Every row gives one point. To make a cloud, some directions were put in groups of two or more. Within a group, all points are equally far from the middle, so they leave a hole (a ring in 2 directions, a hollow ball in 3). The other directions are filled evenly. Then the cloud was stretched, turned, moved and blurred a little. Count the holes, and give their numbers of directions, smallest first.
(in the rows, 128 means zero)

Cloud (22 x 3)
[[106 154 218]
 [145 150 212]
 [180 185 161]
 [117 114 103]
 [210 169 119]
 [137 211 135]
 [124 180 184]
 [ 98 163 136]
 [ 99 115 122]
 [112 109 110]
 [192 138 144]
 [ 87 138 141]
 [ 78 141 176]
 [106  90 128]
 [140 215 132]
 [154  98 109]
 [ 99 109 124]
 [190 196 146]
 [191 201 142]
 [141  81 132]
 [ 79 144 200]
 [195 172 147]]
Holes: 1 (2)

Cloud (19 x 3)
[[ 85 125 121]
 [179  75 114]
 [168  69 132]
 [ 98 163 187]
 [152  65 205]
 [113 173 111]
 [112  74 197]
 [126  68 153]
 [196 158 110]
 [115  71 129]
 [ 87 104 145]
 [ 92  96  95]
 [140 183  77]
 [ 88 142 132]
 [ 87 107 155]
 [159  67 202]
 [112 173 186]
 [ 85 137 163]
 [197 156 162]]
Holes: 1 (2)

Cloud (29 x 4)
[[ 37  81 123 185]
 [147 166 115 133]
 [100  76 185 141]
 [162 108 111  83]
 [164 131 105  83]
 [173  80 201 151]
 [ 51  92 144 187]
 [ 62  60 125 164]
 [129 116 107  63]
 [113 164 162 114]
 [132  85  90 150]
 [163  75 206 151]
 [109 160 168 105]
 [163 132 104  82]
 [143  89 202 138]
 [150 107 114  65]
 [ 82 142 145 171]
 [180  94 166 158]
 [126 134  94  66]
 [130  64 190 194]
 [101  70 186 138]
 [163  76 183 182]
 [ 95 128 101  69]
 [ 48  98 140 207]
 [166 127 108 115]
 [125 149 141 161]
 [205 129 184  84]
 [ 61  97 142 138]
 [153  95 102 163]]
Holes: 1 (2)

Cloud (49 x 6)
[[ 78 131 121  80 165  98]
 [ 86 113 111 153 101 183]
 [153 122 111 203 167  72]
 [119 135  97  59 166  98]
 [109  99 103 188 115  97]
 [ 76 137  80 155 123  71]
 [150 122 105 167 110 149]
 [113 164 144 115  63 137]
 [149 171  92 144 167 130]
 [104  73 165 158 118  71]
 [143 159  92 144 181 136]
 [203  91 124 164 167  75]
 [ 99  84  79 116 112  99]
 [ 93  89  96  95 204  99]
 [143  77  93 152 161 106]
 [ 75 115  79 117 175 108]
 [141 142 175 164 188 111]
 [155 126 148 113 124 172]
 [150  65 125 134 131   7]
 [109 188 124 134 137  66]
 [138 178  78 119 116 113]
 [115 150  94 108  47 131]
 [163 105 134  54 104 149]
 [166 117 167 112 151 149]
 [103 178 143 109 136  94]
 [137 175 132 137 151  46]
 [ 70 120 119  97 175  98]
 [139 126 112 148  99  25]
 [ 98 122 104 171 135  26]
 [ 88 108 141 141  74  84]
 [181 126  79  98 155 136]
 [158 152  88 119  83 134]
 [ 99  63 131 113 128 138]
 [113  98  89 159 118 145]
 [ 93 104 113 119 213 118]
 [134 143 136 116 116 195]
 [ 88 101 171 125 166  60]
 [ 94 116  97 119 165  59]
 [ 93  81 136  93 208 139]
 [ 94 114 106 157  72  70]
 [ 66 109 130 109  88 135]
 [ 74  97 138 135  96 117]
 [ 90  87 161 162 114  91]
 [130  86 138 116  86  61]
 [ 79 132 141  84  95 130]
 [125 168 114 123 188 166]
 [ 99 106  77 164 117 135]
 [145 192 142 157 164  82]
 [200 111 123 168 147  78]]
Holes: 2 (2, 2)

Cloud (56 x 6)
[[117 137  91 128 103  93]
 [161  91  95 129 145 125]
 [ 75  94 137  81 201 175]
 [ 83 128 128 179 150 145]
 [ 82 110 146  80 200 176]
 [169  78 118 104  95 107]
 [130 136  85 121 136  66]
 [139  80 106 179 126  89]
 [ 95 119 125 188  95 117]
 [ 64 120 141 127 116 131]
 [ 84 128 111 106 135 159]
 [170  94 138 148 127  46]
 [ 75 108 117  94 150 143]
 [ 71 110 112  75 130 154]
 [ 76 153 120 143 137 182]
 [120  73 185 102 131 155]
 [ 79 145 151 122 176 101]
 [116  91 158  87 197 177]
 [119 173 162  93 148 106]
 [148  64 127  87 134  78]
 [ 77 173 143 154 154 137]
 [ 68  91 143 130 114 142]
 [122 128 118 150 144 148]
 [136 156 110 162 164  83]
 [132 127 187 165 169 118]
 [121  76  70  92 145 141]
 [129 100 158 142 143 161]
 [108 131 155 154 191 130]
 [ 72   7 133 128 153 119]
 [191 113 127 131 119 134]
 [ 83 146 130  75 144 128]
 [113 117 109 168 125  90]
 [144  81 156 142 161 127]
 [147 126 108 108 106 143]
 [153 127  98 157  99 133]
 [ 89 126 162 141 185 164]
 [152 133 152 107 116  74]
 [155 111  84  88 159 148]
 [155  59 135  92 167  93]
 [127 122 119 139  95  79]
 [175 106 116  62 135  95]
 [146 103 141  70 157 143]
 [152  89  93 110 107  96]
 [173 105 137 136 167  70]
 [148 128 127 143  95  71]
 [113 157 178 117 124 172]
 [138  80 121 163 126 161]
 [164  51 118  98 128  78]
 [143 105 102 178 159 188]
 [127  75 150  94 182  77]
 [146 139  88 142 137 183]
 [ 89 142 113 185 121  96]
 [117 111 155 123 153 164]
 [140 144  96 183 132 132]
 [128  77 116  99 145  78]
 [115  78 150 122 120 147]]
Holes: 0

Cloud (79 x 8)
[[181 199  59 107 187  82 149 111]
 [132  58  99 155  45 110 156 111]
 [ 81 167  91 126  80 164  74 175]
 [207  41 105 117 143 147  96  92]
 [127  86  65  69  86 117 109  98]
 [162 136 105 214 120 123  96 181]
 [146  85  32 116 131 131  79 105]
 [188 109  56 141  84 153 163 153]
 [ 87 181 128 132 166 164 132  50]
 [110 202 118 151  46 180 145 112]
 [126 118  69 144  36 186 130 109]
 [ 82 163  93  78 123  60 118  52]
 [ 78 105 113  83 130 174 206 121]
 [164  84  69 182 168 128 177 162]
 [107 137 117 126 125  31 154 142]
 [ 43 171 158 105 165 146 113 170]
 [ 90 159  80 113  97  91 104 119]
 [186 115 174 184 123 108  87 138]
 [142 126 121  65 111 174  98 155]
 [ 64 205 145  95 203 145  98 160]
 [124 113 157 105 132 111 140  50]
 [113 209 137 105 201 148  75 158]
 [ 32 139 138 102 123 129 127 186]
 [162 104  73 122  97 106 113  81]
 [163  87  97  91 116 160 154 109]
 [ 93 121  97 150 115  87 102  70]
 [106 126 159 167 143  97  78  76]
 [164  70 109  82 212 119 125  81]
 [ 75 172 154  83 153  69  78 148]
 [ 35  98 102 112 125 107 142 164]
 [117 132 146 106 167 188 131 117]
 [112 215 135  86  98 106  95 131]
 [156  96  86 185 112 108 114 144]
 [170 150 165 102 152 100 116  64]
 [116 163 163  76 132 135 141 122]
 [142  54 194 148  65 130  90 160]
 [138 104 115  55 101 139 157 138]
 [127  57 191 107 100 135  91  86]
 [198  93  74 152 103  79 147 182]
 [151 212 163 127  67 111 147 129]
 [153 128 167 171 112 138 122  74]
 [120 120 153 117 211 150 106 121]
 [120  92 162  55  87  89  76 170]
 [ 70 230 108 142 133 129 212 105]
 [154 108 160  83 155 154 141 183]
 [118 117  77 108  84 109 132 101]
 [130  79  42 107 173 115 163 174]
 [109 244 148 141  68 132  73 143]
 [104  83  96  92 157 200 184 119]
 [114  49 101  82 113 113 178  91]
 [192 141  83 168 143 153 178 118]
 [153 185 198 189 103  93  62 114]
 [177 126  99 119  84  98 114  60]
 [ 46 160 150  96  90 122  58 139]
 [100  85 180 126 179 109 131 152]
 [ 61 153 108 128 126 101 177 192]
 [136 114 129  58 195 150 173 126]
 [158  80 133 112 132 171  23 153]
 [159 168  62 117 103 113 129 144]
 [200  59 138 141 164 119  97 122]
 [ 92  56 103  89 143 151 188  91]
 [109  81 216 165  64 125 112 129]
 [ 72 154 167 128 216 104 121 152]
 [170  52  61 113 190  98  93 147]
 [128 122  79  95 161  68 188 131]
 [148  76 123 185 182 117 174 167]
 [140 102 143 218  83 124  97 123]
 [ 84 140  80  63 190 108 139 202]
 [ 54 114 175 100 155  84  68 113]
 [144  45 104 120 157 135  99  81]
 [247  55  85 117 133 120 105  95]
 [216  66 122  96 180 112  95  85]
 [121 119 104 122 166  85 202  95]
 [115 160  77 132  69  96  85 112]
 [154 187 167 139 126 156  96 155]
 [125 206 112 105 142 104  51 164]
 [ 78 123 195  99 138  60  57 103]
 [133 216 109  94 110 113  96 151]
 [ 78 134 172  25  98  84  90 125]]
Holes: 1 (3)
